Each row of a before or after table is a point. The points were changed in one or more steps. Then noise was added and the rows were shuffled. The steps act on columns, c1 being the first. Write out the steps. A step turns or swaps two columns, mirrors them in a line or flattens them onto one, adds a multiple of one to another, or multiplies or shifts one. Angles are multiples of 10 degrees, from the lower column toward the higher: turns from -170 to 170, lines from 10 to 170 but not 90. Use the fewest steps. Two steps may share a column if one is a turn and the other turns, adds or multiplies; they go together, in the order done. Otherwise the lowest column goes first.

Before:
[[ 1.2  0.4  3.5]
 [-0.6 -0.5  4.0]
 [ 2.3 -1.3  0.4]
 [-1.3 -0.4 -4.9]
 [ 3.6 -2.4  1.0]
 [ 1.2 -3.5  2.1]
 [ 5.1  0.0  6.9]
 [ 1.0  1.9 -6.6]
 [ 6.3 -7.5 -2.2]
 [-0.6 -3.8 -4.8]
 [ 1.3  1.4  5.8]
 [ 3.0  5.4 -2.6]
 [ 0.6  2.2 -2.7]
 [ 4.0  3.4  1.5]]
After:
[[-1.3  2.2  5.7]
 [-7.0 -1.5 -5.0]
 [ 0.4 -1.8 -4.7]
 [-1.4  1.0  0.5]
 [-5.0  1.0  3.1]
 [-2.3 -0.4  0.1]
 [-6.9  1.9  2.9]
 [-4.9 -2.8 -5.3]
 [-4.9 -0.5 -1.1]
 [-4.5  0.4  0.9]
 [-4.7  2.1  5.9]
 [-6.9 -1.8 -5.7]
 [-2.1  0.7  2.6]
 [-3.4  0.1 -0.1]]
Steps: shift c1 by -6.0; flatten c2 and c3 onto the line at 70 degrees

Before (12 x 8):
[[-2.1 -1.5  0.4 -5.2  3.0 -2.5 -1.2 -0.4]
 [-3.5 -3.1  0.4 -2.2 -0.4 -2.5 -4.4 -0.3]
 [-5.0 -2.6 -3.5 -0.9  2.5 -1.8  0.2 -0.2]
 [ 2.8 -0.4  2.3 -1.8 -1.5  6.5  2.0  0.5]
 [ 1.6  3.2  0.2  3.3  1.4  2.3 -1.6  0.8]
 [-4.4 -0.3 -0.3 -3.5 -0.6 -2.2  0.2 -2.7]
 [ 3.8 -3.0  4.9  4.7 -3.6  4.6  2.2  0.7]
 [-6.4 -1.3  0.9 -1.6  1.2  0.9 -3.1 -0.7]
 [ 0.2 -1.6  6.0  3.1 -0.8  3.7  2.2  5.1]
 [-1.3 -2.5 -1.0 -1.1 -3.5 -2.2 -1.5  3.9]
 [-0.3 -1.3  4.3  2.4 -0.2 -1.3  0.5  1.2]
 [ 1.7  1.5  5.3  2.5 -5.1  3.7  3.2  3.1]]
After, 12 rows:
[[ 0.2  3.5  0.1  5.0 10.1  5.3 -0.6  1.0]
 [-2.1  0.5  1.6 -2.3 -1.1  2.6  5.3 -0.5]
 [-2.5  1.1  2.1  2.8 -0.4  1.1  0.3  1.1]
 [-0.3  1.5  0.3 -1.1  5.0  9.2  2.2  4.0]
 [-2.6  0.6  2.1 -3.5 -0.6  2.8  0.0 -2.7]
 [ 0.6  1.2 -0.6 -2.0  7.8 -0.6 -1.1  0.6]
 [ 0.9 -3.6 -0.7  3.4 -1.1 -4.8 -0.1  0.8]
 [-1.5  0.2  0.7  2.5 12.5  9.3 -3.6  3.1]
 [-1.2  2.3  1.1 -0.9 -6.3 -4.8  1.3 -0.2]
 [-3.0  2.5  2.5  3.3  4.6 -0.6 -1.0  5.1]
 [-4.2 -0.5  3.2 -1.8 -1.7 -3.3  3.2 -0.6]
 [-1.5  0.4  1.3 -4.8 -7.7 -5.2  1.6 -0.2]]
Steps: flatten c1 and c3 onto the line at 140 degrees; turn c2 and c7 by -150 degrees; multiply c5 by 3; turn c5 and c6 by -130 degrees
